Each row of a before or after table is a point. One or more steps were done to the points. Then noise was added and the rows were shuffled. The steps act on columns, c1 being the first. Write out the steps. A step turns or swaps two columns, mirrors them in a line or flattens them onto one, adds a multiple of one to another, or multiplies or shifts one. Angles are multiples of 10 degrees, from the lower column toward the higher: turns from -170 to 170, lines from 10 to 170 but not 90. Use the fewest steps. Two steps may share a column if one is a turn and the other turns, adds or multiplies; they go together, in the order done. Otherwise the lowest column goes first.
In the rows, zero is written as 128.

Before (8 x 2)
[[166 132]
 [188 169]
 [ 37 155]
 [ 80 129]
 [ 51 128]
 [131 179]
 [148 178]
 [105 110]]
After (8 x 2)
[[119 123]
 [115 138]
 [153 110]
 [ 98 151]
 [ 95 150]
 [138 111]
 [ 54 181]
 [ 82 165]]
Steps: flatten c1 and c2 onto the line at 140 degrees

Before (14 x 3)
[[199 136 117]
 [196 159 113]
 [142 184 118]
 [154  82  98]
 [119  93 120]
 [135 118 101]
 [123 154 180]
 [112 144 155]
 [138 109  82]
 [194 119 125]
 [121 161 162]
 [168 166 152]
 [118 137 161]
 [138 136 129]]
After (14 x 3)
[[114 133 176]
 [195 142  24]
 [106 136 179]
 [131  93 135]
 [133 139 113]
 [111 157 174]
 [113 151 188]
 [193 160  11]
 [122 186  98]
 [139 121  90]
 [144 115  67]
 [168  93  59]
 [183 181  13]
 [153 178  93]]
Steps: add -1.5 times c1 to c3; turn c1 and c2 by 20 degrees

Before (13 x 4)
[[ 74 165  96 165]
 [150  94 106 121]
 [127  93 103 151]
 [ 64  92  95 123]
 [172  89 139 118]
 [102 147 119 119]
 [140 143 180 172]
 [124 147  77 141]
 [ 81 142 112  88]
 [168 125  78 131]
 [108 158 185 166]
 [117  92 161 153]
 [131 155 115 131]]
After (13 x 4)
[[ 77 121 171 130]
 [178 159 149  71]
 [129  47 150 163]
 [158 200  75 178]
 [ 95  44 144 117]
 [157 175 144 116]
 [124 202 135 130]
 [123 179 182 143]
 [ 86  27 114 114]
 [142  37  90 163]
 [179  31 169 124]
 [183 214 167 175]
 [133 163  81 184]]
Steps: turn c1 and c3 by -170 degrees; multiply c2 by 2.5; multiply c4 by 1.3

Before (14 x 6)
[[110 115 115 145 140 101]
 [101 125 124 144 122 128]
 [131 118 153 175 140 123]
 [108 123  96 147 136 124]
 [ 80 137 127 152 123 103]
 [124  92  98 116 166 126]
 [142 110 150 129 124 135]
 [123 117 167 129 116 126]
 [111  69  94 127 142 130]
 [101 138 164 141 128 125]
 [138  98 115 144 136 110]
 [120 118 128 149 126 119]
 [116 115 141 143 121 108]
 [141 129 174 121 101 125]]
After (14 x 6)
[[ 86   8 130  95 137 117]
 [153  39 112 115 117 112]
 [109  58 107 129 120 127]
 [116  59 127 168 119 138]
 [117  32 139  98 145  94]
 [ 78  64 110  97 128 118]
 [ 59  64 111 124 125 135]
 [161  70 134 174 112 151]
 [ 59  77 114 164 125 126]
 [135  59  82 153 130 115]
 [  8  76 105 128 103 121]
 [ 82  54 111 115 111 104]
 [163  52 126 149 132 136]
 [ 96  55 115 142 107 123]]
Steps: multiply c1 by 2.5; shift c2 by -60; turn c3 and c4 by 90 degrees; turn c5 and c6 by -60 degrees

Before (14 x 8)
[[136 153 136 102 178 130 128 145]
 [ 83 212  87 159 122 147 125  80]
 [131 174 119 106 161  66  87 160]
 [111 123 183 186 158 131 161  80]
 [124 168 164 187 189 161 151 101]
 [ 77 127 186  86 129 107 103 148]
 [161 105 162 162 194  69  52  95]
 [180 181 167 151  84  92 101 157]
 [166 169 107 130 192 166  90 171]
 [ 87 113 152 181  98 152 155  65]
 [178 222 114  99 141 164 141  77]
 [146 163  78 158 146  90  96 102]
 [167 115 149  91 143  99 142  60]
 [129 205 166 161 133 107 119 116]]
After (14 x 8)
[[ 69 103 167  98  95 104 139 190]
 [ 68 126 195 140  87 163 130 153]
 [177 223 123 190 112 151 146 179]
 [141 172 100 189 165 201 107 114]
 [103 163  72 167  83 134 126 115]
 [154 175  93 121 107 138 100  55]
 [105 103 114 202  54 174  37  91]
 [178 126 152 164  58 123 138 151]
 [128 182 149 224 140  66  82  93]
 [100 206 160 148 107 129 100 112]
 [151 121 168  31 138 118  76 100]
 [ 89 220  84  84 104 124 149 175]
 [153 146 131 122 130 178 128  97]
 [ 64 172 169 155 104 199 131 159]]
Steps: turn c1 and c4 by 70 degrees; multiply c4 by 1.6; turn c3 and c7 by -30 degrees; turn c5 and c6 by 70 degrees; turn c5 and c8 by -130 degrees

Before (12 x 9)
[[155 145 197 132 175 129 138 112  75]
 [194 140 148 137 120 116 145  86 132]
 [121 196 163 159  81 138 144 117 152]
 [123 165 144 111  98 121 175 145 144]
 [107 117 178 151  75 137 159  96 150]
 [117 174 158 105 118 167 150  95 156]
 [ 98 164 141 126  91 132 182  86 102]
 [ 41  77 125  93 160 169 172 126  92]
 [ 45  78  95 140 139 210 183 118  85]
 [ 39  81  98 152 161 172 176 132 105]
 [132 140 139  91 133 129  90 125  76]
 [104 150 142 111 170 105 118  91 106]]
After (12 x 9)
[[130  35  99 103 162 173  30 109 107]
 [158 156 138  82 134 126 151 125 172]
 [117 249 165 144  79 117 112 101  94]
 [135  71 123  99 157 166  30 108 169]
 [110 189 181 146  76 108  90  83 100]
 [106 249 199  74 179 128 147 129 132]
 [ 81 171 150 129 123  92 179 100 120]
 [119  32  93  84 137 186  30  67 119]
 [143 173 142 108 169  91 114 126 153]
 [ 92 188 146 143  98 126 102 137 144]
 [ 91 185 139 103  92  94  75  81 136]
 [113 223 160 160 117 134 109  71 146]]
Steps: turn c1 and c7 by 120 degrees; add 1.5 times c3 to c2; turn c4 and c9 by -100 degrees; add 0.3 times c5 to c8; turn c6 and c8 by -40 degrees
